Each row is a point. Before rounding, the points of a table are all equally far from one centre. They may lie mostly on one side of it. Where is the centre, to within rounding?
In the rows, 128 means zero.

Points (9 x 2)
[[178 161]
 [165  72]
 [197 143]
 [146 165]
 [114  97]
 [190  86]
 [118 148]
 [178  77]
 [140  74]]
Centre: [156 119]

Points (14 x 11)
[[204 123 179 139 172 190 197 106 139 144 101]
 [169 201 145 115 104 139 188 150 147 166 121]
 [138 111 144  96 137 102 146 151 155 109  89]
 [165 195 195  96 144 137 184 131 131 144 140]
 [224 109 132  78 156 164 146 134 140 119 115]
 [203 148 178  79 145 169 128 142 155 173 148]
 [198 146 213 120 164 132 171 143 151  94 143]
 [174 144 171 119 128 183 197 155 173 139  92]
 [179 197 133 148 125  84 182  96 146 119 105]
 [177 148 182 136 151 186 151 162 158 206 128]
 [238 111 145 114 164 180 164 115 181 154  95]
 [217 181 213  92 166 108 170 119 174 149 130]
 [226 150 223  99 138 117 129 135 124 130 131]
 [233 187 173 106 132  88 187 163 137 159 140]]
Centre: [194 150 155 135 161 121 150 137 141 154 100]

Points (31 x 24)
[[121 171 126 104 200 136 131  75  86  90 135 150  73  68 206 154 192  62
  112  66 139 114 137  55]
 [122 168 115 122 156 172  84  50  77  79  72 151 129 156 122 226 145  75
  121 114 178 100 139  75]
 [162 136 155 128 193 108 158 125 131  80 127 146  67 157 109 102 136 120
  150  85  63 137 220 132]
 [ 87 171 126 105  97  87 133 145  74  93 147 156  99 152 130 127 128  85
  129 139 183  87 150 149]
 [ 94 200 146  50 129 113 120  84  92 121  85 144 137 162 169 169 231 110
  176  65 158 171 162 121]
 [134 129 158 135 153  72 145  90 106  96  55 169  90 150 200  74 199  99
  160 103 191 119 166  92]
 [167 120 116 119 165 174  63 135 140  94 125 192 116 126 146 119 196 108
   88  59  81 147  83  44]
 [ 99 150 143 182 100 135 106  95 143 159 154 139  91 122 175 116 201 103
  142 125 162  83 144 163]
 [130 128 171 175 171 133 172  97 113  82  76 185 118 164 152 184 174 110
  206 100 169 111 148 122]
 [150 194  87 132 134 151 163 118 142 147 130 165 108 107 139 143 200  78
   67 100 174 123 134 160]
 [108 105 192 140 191 109  96 120  77 100 140 147 145  91 139 146 224 110
  140  93 152 137 158  73]
 [ 85 118 104  56 229 134  86 133  89  98  87 197  83 129 144 212 145 130
  123  99  86  94 173 109]
 [103 146 159 135 160 127 135  99   7  90  74 166 109 131 160 150 196  63
  169  95 136 133 187  88]
 [ 79 148 198 166 165  95 139 104 136 115 122 101 108 136 125  95 169  73
  131 126 166 111 174 109]
 [121  93 126 120 197 141 155 102  81  87 114 149 139 153 106 177 210 119
  137  77 180  98 110 142]
 [ 94 166 160 118 123 147  76 113  97  61 108 132  87 100 148 177 188  72
  175 137 180  90 144 139]
 [151 132 169 136 155 167 106 104  66  89  82 173  95 155 143 137 166 144
  125 123 204  63 163  93]
 [161 147 149 134 109 114 148 134  87 156 112 174  58 152 115 106 198 144
  188  78 172  85 137 145]
 [121 141 127 139 222 101 142 119 120  79  93 163  81 129 137 179 138  64
  154 155 187  84 182 115]
 [147 141 119 117 124  72 118 172  73 186  65 203  46 176 129 126 207 107
  125  93 128 134 167 117]
 [173 132 230 116 170 155 143  77  61 104 135 179 122 142 143 160 185 117
  128  75 147  82 146  92]
 [ 87 224 169 164 140 164 105  95 159  88  74 179 144  90 142 138 178  99
  157 106  93 134 135  74]
 [101 154 116 107 113  99 108 128 121  97  91 143  78 101 172 228 178 146
  158 100 166 123  93 151]
 [156 143 105 124 153 132 145 153  62  84 130 196  67 182 119 232 184  68
  138  95 127 132 161 107]
 [105  72 140 108 123 152 113 119 128  53  99 218  60 176 183 138 118  89
   94  81  84  93 115  94]
 [173 168 121  79 129 101 104  53 137  78  62 153 195 131 130 150 198  67
  162 111 140 152  84 131]
 [130 193 127  90 132 116 153 185  97 138 138 154 133 145 153 162 156  67
  144 152 135 195 145  74]
 [110 146 135 159 184  70 109 140 133  79 121 195 111 137 112 147 194  27
  116 141 159  83 109  92]
 [121 105 117  99 155 129 126  72 162 118  42 177  48 103 125 161 152 110
  149  57 196 144 194 150]
 [119 185 153  95 128 123 131  95 111  43  82 209  87 164 112 108  96 136
  195 106 131  94 148 138]
 [115 136 171 135  85 149 132  93 161 120  96 152  29 124 167 142 168 160
  106  85 184  99 146 119]]
Centre: [129 137 126  99 144 120 113  84 124 128 106 172  97 140 136 143 163  98
 136 111 111 127 140 100]
